Rows are points. Each copy is the shape, with its points in the same order, stretched, turned, moved and blurred by noise. Is it also mirrored, or only turned?

Shape, 7 rows:
[[-41   4]
 [-12   3]
 [ -5 -40]
 [-29   3]
 [ -4  -6]
 [ 55 -48]
 [ 16  10]]
Copy 1 (7 x 2):
[[-45   7]
 [-16   6]
 [-17 -32]
 [-31  12]
 [ -8  -1]
 [ 46 -43]
 [  8  14]]
Copy 1 is: only turned
Copy 2:
[[-37   6]
 [ -1   0]
 [ -6 -37]
 [-24   2]
 [  3  -8]
 [ 60 -58]
 [ 26  14]]
Copy 2 is: only turned
Copy 3 (7 x 2):
[[-47   8]
 [-23   6]
 [ -8 -35]
 [-34   7]
 [ -9   2]
 [ 50 -38]
 [  8  17]]
Copy 3 is: only turned

Shape:
[[  8 -51  18]
 [ 18  24  -7]
 [ 16  24   8]
 [-16  14  -1]
 [ 15 -55 -10]
 [-25  26   5]]
Copy 1, 6 rows:
[[-25 -43  14]
 [ 26  -6 -21]
 [ 31  -9  -7]
 [  3  16   2]
 [-35 -43 -12]
 [ 11  24   7]]
Copy 1 is: only turned
Copy 2, 6 rows:
[[ 16 -46  27]
 [-17  24   1]
 [-26  13  10]
 [-26  -9 -15]
 [ 33 -40  15]
 [-42  -8 -16]]
Copy 2 is: only turned
Copy 3 (6 x 3):
[[ -4 -56  -1]
 [  2  18  -4]
 [-10  17  10]
 [-18   1 -11]
 [ 22 -53 -15]
 [-42  12  -9]]
Copy 3 is: only turned
Copy 4, 6 rows:
[[ -8 -60  23]
 [ -9  11 -13]
 [-19   7   1]
 [  5  10  21]
 [ 11 -59  -1]
 [  0  23  31]]
Copy 4 is: mirrored

Shape, 9 rows:
[[-12  18 -23 -12]
 [-45  29 -16   1]
 [ 14 -10  15  33]
 [-22  11 -46 -30]
 [  6 -50  30   9]
 [  7  24   3   1]
 [ -3 -35  13  21]
 [-25  -6 -40   0]
 [ 16  30   7  23]]
Copy 1, 9 rows:
[[-14   7 -17 -18]
 [  1  -7 -28 -51]
 [ 28 -31  14  18]
 [-41  14 -28 -24]
 [ -6 -52  43  14]
 [ 19   7  13  -6]
 [  3 -46  13  11]
 [-24 -16 -35 -11]
 [ 41   3   8   2]]
Copy 1 is: mirrored
Copy 2 (9 x 4):
[[-25   5 -18  -7]
 [-39  31   1  -2]
 [ 24   7 -15  26]
 [-31  13 -19 -34]
 [ 55  11   7   1]
 [-12 -15   1  16]
 [ 40  25  -8   9]
 [-13  34 -24 -20]
 [-10 -13  -9  35]]
Copy 2 is: mirrored
Copy 3:
[[ 12  15 -32 -18]
 [ 35  34 -19  -8]
 [-19   7  18  32]
 [ 26   4 -60 -27]
 [ -2 -40  31  28]
 [-10  21  -5 -13]
 [  2 -17  15  34]
 [ 24   5 -45  11]
 [-24  35   4   3]]
Copy 3 is: mirrored

Shape (11 x 6):
[[-14  18  -2  18   9   1]
 [ 19  -5  10  18   9 -20]
 [ -2 -10  11   5  14   6]
 [ 24   3   9  12  32  -8]
 [ -9  60   9 -10   0  -6]
 [ -3  15  36 -15 -22   0]
 [ 12   1  10  -5  -4   0]
 [  0  10   7  15  -1   8]
 [  0  -3 -10  12 -16 -11]
 [  2  13 -36  23   0   1]
 [-26 -14 -24  12   5 -13]]
Copy 1 (11 x 6):
[[-27   6  13  17   5  -5]
 [-22  -8  16 -16  -4 -11]
 [-12 -19  19   6   8  -4]
 [-11   1  31 -16   8 -23]
 [ -7  42  28  22 -17   7]
 [  0 -10  29  10 -26  32]
 [  0  -6  17  -6  -5   9]
 [-17  -2  17   3   5  10]
 [-15  -4  -6  -1  -4   7]
 [-18  25 -14   1  19  -1]
 [-22 -13 -15  21   8 -17]]
Copy 1 is: mirrored
Copy 2 (11 x 6):
[[ -6   9   9  21 -17  13]
 [ -6  -3  16  25   3 -27]
 [  0  -7  20  15  12   4]
 [ -3   3  -2  30  24 -11]
 [ 13  46 -20  -8 -17  12]
 [ 24   9  23 -16   0  -6]
 [  8  -6   9   7   7 -11]
 [  8   1  13  21 -10   4]
 [ -6 -16  10  11 -21 -14]
 [-11  -8 -15  26 -31   2]
 [-29 -16  15  13 -14  17]]
Copy 2 is: only turned
